Each row is a point. To make a cloud, some directions were put in groups of two or more. Within a group, all points are equally far from the middle, so they leave a hole (a ring in 2 directions, a hollow ball in 3). The other directions are filled evenly. Then the cloud was stretched, turned, moved and blurred a little. How many holes are there, and how many directions does each take, smallest first?

Cloud (14 x 2):
[[-0.9 -2.3]
 [ 2.0 -2.3]
 [-0.3 -6.3]
 [ 1.4  5.4]
 [ 2.3  5.5]
 [ 1.5 -6.9]
 [ 0.6  1.2]
 [ 4.7 -1.2]
 [-0.1 -7.1]
 [-0.9 -5.5]
 [ 0.9 -5.4]
 [-1.1  3.3]
 [ 4.0  2.5]
 [ 5.6 -3.4]]
Holes: 0

Cloud (22 x 3):
[[ 0.0  4.2  3.7]
 [ 1.4  0.3 -2.7]
 [ 7.6 -2.5 -5.2]
 [ 5.4  1.9  2.1]
 [-0.3  1.0 -1.9]
 [-5.0  4.2  4.3]
 [ 9.0  1.4  2.8]
 [-1.7  1.0 -3.0]
 [-0.9 -1.7  4.7]
 [-1.2  0.7  6.0]
 [ 1.0 -2.4 -1.3]
 [ 1.9 -6.3 -4.6]
 [ 3.4 -1.8 -3.4]
 [-0.9  4.1 -0.5]
 [ 0.1 -7.8  1.0]
 [ 9.5  2.5  1.5]
 [-6.6 -1.2  0.5]
 [ 2.7 -5.3  0.0]
 [-6.4  0.9 -3.2]
 [ 0.8  3.9  2.2]
 [-4.3 -0.8 -2.4]
 [-5.6 -2.5 -3.1]]
Holes: 0

Cloud (27 x 4):
[[ 1.7 -5.7  0.2  2.3]
 [-3.3  2.4  0.3  6.6]
 [ 1.4  6.3  2.1  1.0]
 [ 3.6 -2.0 -1.5 -4.1]
 [ 3.9 -1.7 -3.1 -3.4]
 [ 5.9  4.3  1.7  4.4]
 [-5.6 -2.2 -3.3  0.3]
 [-0.5 -1.7 -2.3 -5.5]
 [-0.1  2.4  1.1  8.3]
 [ 0.2 -0.2 -6.3 -3.1]
 [ 2.5  6.4  1.9  2.1]
 [-0.2 -0.1 -4.8 -4.8]
 [ 5.0  1.4  0.6  7.7]
 [ 5.6 -0.7  4.8  0.2]
 [ 5.1 -1.6 -1.3 -2.8]
 [-5.5  0.8 -0.8  1.9]
 [ 3.7 -4.1  0.0  5.7]
 [ 5.6 -1.6  3.0 -1.6]
 [-3.8  3.1  1.4 -0.5]
 [-3.7 -2.2 -1.7 -3.8]
 [ 2.5  6.5  1.2  2.5]
 [ 2.5  6.3 -0.3  4.2]
 [ 3.5  3.3  0.2  8.0]
 [ 5.0 -2.7 -1.6  5.2]
 [ 1.8  6.5 -0.4  3.8]
 [-1.4  2.7  0.3  7.9]
 [ 2.3  0.7  2.4  8.6]]
Holes: 2 (2, 2)

Cloud (47 x 6):
[[  5.8   2.3   3.4   4.9  -7.8   3.8]
 [ -5.8   2.2  -0.8  -3.9   0.6   0.7]
 [  1.0   0.8   1.2  -4.0   1.4  -5.1]
 [ -5.6  -2.5   2.3   4.5  -1.1  -5.9]
 [ -0.9  -8.0   1.3   1.5  -2.9  -1.2]
 [ -3.3  -2.7  -5.1  -2.1  -1.6  -4.9]
 [  3.5  -5.3   4.9   2.0  -1.4  -6.6]
 [  3.4  -1.4  -5.4   2.2  -2.6   2.0]
 [ -1.4  -1.4  -5.6  -3.5  -1.7  -5.2]
 [  1.3  -0.5   1.2   8.5  -7.9   4.6]
 [  1.8  -0.5   5.7  -2.6   1.6  -1.1]
 [ -3.4   4.4  -1.0  -7.4  -0.4  -1.5]
 [  3.4  -1.8   4.6   1.7  -1.3  -6.9]
 [  0.1  -1.1  -6.4  -2.9  -1.9  -3.0]
 [  6.6  -2.3  -5.4   0.3   2.2   3.6]
 [  2.4  -2.8  -4.4  -6.3  -1.9  -1.7]
 [  3.8   0.6  -0.9  -6.1  -2.3   4.3]
 [  2.1  -2.6   3.5   3.5  -6.4   2.2]
 [  3.7  -5.6   0.9  -3.3  -2.3  -4.6]
 [  3.9   5.3   1.0   1.3  -7.3   2.7]
 [  1.1   0.4   2.0  -0.7   2.6   6.1]
 [  1.0   3.0  -2.4   5.1  -0.4  -0.2]
 [  5.5  -2.2  -0.5  -3.2   1.1  -4.1]
 [ -5.4  -0.3   4.7   3.7  -5.8   0.9]
 [  3.3  -2.6  -1.6   1.5  -2.3  -2.9]
 [ -1.3   2.3   4.7  -0.1 -10.2  -4.9]
 [  3.5   1.3  -1.8   2.0  -5.7   5.1]
 [ -1.9   1.7  -2.2   1.9   3.1   4.2]
 [  2.0   2.4  -8.7  -2.6  -3.1  -2.5]
 [ -0.9  -3.2  -0.9   2.3  -5.9   0.0]
 [ -3.3  -1.0  -1.3   6.9  -2.1  -3.5]
 [  1.1  -8.3   2.1  -1.4  -2.1  -0.3]
 [ -1.4  -2.6   0.7   5.0  -5.8  -7.4]
 [  4.3   2.5  -1.9   0.6  -0.9  -3.6]
 [ -4.0  -5.8   6.2   3.1  -4.0   2.7]
 [  2.0  -2.8   0.2   4.5  -5.9  -3.6]
 [ -2.7  -4.3   6.5  -2.7   2.1   2.3]
 [ -1.9   5.9  -0.6  -2.6  -4.8   0.5]
 [  2.7  -6.5   4.4  -0.4  -5.2  -5.1]
 [ -2.7  -1.4   1.3   2.9   3.1   2.4]
 [ -2.5  -2.3   1.3  -4.0   5.3   2.3]
 [ -1.5   2.3   3.2   2.0  -5.9   1.5]
 [  1.0  -6.1   2.0  -1.3   1.8   9.7]
 [ -1.3   3.6   2.2  -0.5  -5.8   0.3]
 [ -0.4  -5.2   0.0   0.8  -4.4  -3.7]
 [  4.9   0.3   1.0   4.6  -8.8  -0.3]
 [  1.3  -1.2  -1.9  -1.2  -4.5  -7.1]]
Holes: 1 (2)

Cloud (84 x 8):
[[  3.3  -0.7   6.0   1.6   6.1  -7.6   0.7  -3.8]
 [ -2.5  -1.2  -1.0  -7.0   2.5  -1.8  -1.7   4.8]
 [ -2.9   1.6  -4.3  -5.7  -3.1   1.4   1.5   3.8]
 [ -3.4  -3.8   1.9   2.3   3.8   8.0   0.0   3.0]
 [  3.5   5.8   0.3   3.8   1.4   1.7   4.1   0.7]
 [  1.5   0.8   0.9  -6.7  -1.0  -1.8  -0.2  -3.5]
 [ -0.6  -0.5   4.6   1.9   0.9   7.1  -5.6  -1.5]
 [  3.5   1.1   8.4  -0.8  -0.1   5.1  -1.1   2.4]
 [ -4.9  -3.2   1.5  -5.4   0.7   1.1   1.8   4.5]
 [  1.5  -1.4  -0.2  -5.6  -0.5  -1.0   3.4   7.9]
 [ -1.7  -2.3   2.5  -2.5   4.5  -2.6  -1.3  -6.3]
 [  5.0   2.8   8.3   3.2   3.8  -3.1   3.1  -1.4]
 [ -4.1  -3.5   1.2  -5.0  -0.4  -4.4  -3.6  -0.7]
 [  2.6  -4.0  -2.1  -3.3   5.9   3.0   4.9  -0.2]
 [ -4.8  -3.8   2.7  -2.1   2.0  -6.8  -1.4  -2.1]
 [ -1.2  -6.3   0.9   0.9   0.0  -6.3   4.5   3.1]
 [ -0.2  -3.6   3.6   1.0  -3.0   2.5  -3.1   7.2]
 [  9.2   2.5   7.0   0.5   5.9  -3.5   0.2   1.6]
 [ -2.9  -4.4   1.6   4.7   4.4   5.9  -2.8   0.6]
 [ -0.2   3.2   3.7   1.4   2.9  -0.4  -7.4   4.9]
 [  0.1   5.3   5.6   0.5   0.8   1.3  -7.9   1.0]
 [  6.7   4.9   1.1   5.8   0.8   0.1  -2.0  -0.6]
 [ -2.3  -4.0   3.6   1.5   1.6  -8.7  -1.9  -1.2]
 [  5.5   3.7  -2.9  -4.7  -1.3  -7.2  -1.3  -0.9]
 [  3.4  -3.2  -1.7   5.2   1.6  -1.8   7.2   1.5]
 [  0.6   5.4   1.4   1.4   8.0   0.8  -1.7   1.4]
 [  4.8  -4.6   4.0   1.0   2.9   1.0  -3.8  -2.1]
 [  1.1   3.3  -2.0   0.4  -5.1   4.4   0.0   4.4]
 [  0.9   6.5   8.0  -1.3   0.3   1.7  -1.3   2.0]
 [ -3.2   4.9  -2.6   0.7  -0.6  -7.5  -1.3  -3.9]
 [ -1.2  -5.4   3.4  -2.6  -2.8  -0.6   3.4   4.8]
 [  8.1   3.1   4.7   0.7   7.6  -1.0   3.3   2.3]
 [ -0.1   2.0  -1.2   0.2  -3.7   3.1   0.1   8.0]
 [  3.7   3.1   0.2  -6.8  -2.1  -4.6   0.2  -0.6]
 [ -2.1  -2.2   3.7  -2.0   5.7  -2.9   0.5  -5.3]
 [ -5.7   3.3   0.1   0.3  -0.3  -8.8  -2.7  -0.9]
 [ -0.8  -5.3   1.1  -1.0   4.6   4.8   5.0   4.1]
 [ -5.3  -2.5   7.3   5.1  -3.2   2.1  -0.2   0.7]
 [ -4.1   6.5   6.0   0.2   2.9  -3.1  -3.3   0.0]
 [  2.3  -3.8  -2.5  -2.4  -2.8   0.8   6.2   0.5]
 [  0.7   7.8   1.8   3.4   1.5   1.5  -0.9  -2.5]
 [  0.0   1.4  -6.9  -5.5   1.8   1.0   0.6   3.0]
 [  1.0   4.1   0.6   5.0   7.0  -1.3  -4.0  -3.6]
 [  0.1  -0.3   7.1  -1.2   1.9   7.5  -0.7   2.3]
 [ -1.8   3.5  -5.4   1.1   5.0  -3.3   2.5   0.4]
 [  4.0   5.5  -3.5   3.3   1.4  -3.4  -4.0  -2.4]
 [ -5.1  -4.6   2.5   2.7   2.6   4.6   3.7   4.8]
 [ -4.8   6.3   3.9  -0.2  -1.5  -3.8   0.8   0.9]
 [  2.1  -4.7   0.3   1.1   8.3  -4.0   6.0   1.3]
 [  3.4  -7.6  -2.4   1.5   0.7   1.7   3.9   4.9]
 [  6.4   0.7  -4.5  -4.9   0.6  -1.5   4.4   3.4]
 [  1.0  -2.3  -2.9  -3.3   4.6   3.1   4.2  -3.0]
 [ -4.9   0.8  -0.3  -1.5  -2.6   4.5   1.6  -4.3]
 [ -4.8  -4.0  -0.4   5.2   4.9   3.5  -1.7   1.1]
 [ -8.2  -2.6   2.0  -0.9  -0.9   3.4  -3.6   3.0]
 [ -2.1   3.1   3.0  -2.8   4.9  -8.0   0.0   3.3]
 [  1.6   6.7  -0.4  -3.1   0.8  -7.8  -0.1  -3.3]
 [  8.6   3.5   3.5   4.8   1.8  -3.7   0.0  -1.8]
 [ -3.1   5.0  -4.5  -0.9   0.7  -5.5   0.8   2.5]
 [ -1.9  -3.3  -5.5  -4.0  -3.4  -4.4  -1.4  -0.9]
 [ -4.0  -6.0  -1.0  -3.9   2.1  -5.0  -0.6   1.6]
 [  1.4  -6.5  -0.6  -2.3   1.3  -3.6  -2.9   4.6]
 [ -2.5   5.9   1.8  -5.8  -2.3  -3.4  -1.6   2.5]
 [ -4.1  -4.9   2.1   4.3   4.4   0.5  -4.7   0.0]
 [ -0.6   2.8   5.2  -0.8   0.6   7.4  -4.1  -0.4]
 [  5.3   0.4   5.8   2.3   2.8  -0.5  -2.3   7.9]
 [ -1.6   4.1   5.2   1.3   0.7   0.4  -6.4   5.4]
 [ -3.3   5.0   3.2   1.3  -0.7  -5.8  -6.7   1.8]
 [ -7.5  -1.5   4.7  -1.8   0.8   4.1  -2.6   0.4]
 [ -2.2  -2.7  -6.7  -0.7   4.2  -3.7   4.5  -2.1]
 [ -2.5  -0.7  -0.6   6.6   5.6   4.1   1.6   0.1]
 [  1.3  -6.7  -0.6  -4.2   5.1  -2.5   0.9   3.2]
 [  9.7  -1.5  -4.4  -2.1   1.8  -1.7   1.1   2.0]
 [  0.8   0.8   6.1   2.9  -2.0  -6.3   4.0   1.2]
 [ -7.0  -2.4   2.5  -1.3   0.5  -3.0  -4.5  -3.3]
 [  0.8   1.2  -0.3   6.9   4.7   2.6   4.0   2.5]
 [  3.1  -1.6   0.9   1.1   2.2  -3.5   5.7  -5.3]
 [  4.0   5.4   0.1   2.8   5.5   1.0  -5.7  -0.7]
 [  3.4  -3.4   5.4   2.2   2.9  -2.6   2.5  -4.7]
 [  2.9   3.6   3.7   3.7  -4.6  -3.8   0.1   4.2]
 [  1.4  -3.0   0.9   0.3  -4.9  -0.1  -2.6   6.9]
 [  6.8   4.4   1.3  -3.3   0.3   1.1   3.3   0.1]
 [ -2.8   0.7  -1.1  -0.1  -0.6 -10.9   0.1  -2.4]
 [ -3.2   1.0  -3.1  -4.8   1.3  -0.4  -3.4   5.8]]
Holes: 3 (2, 3, 3)
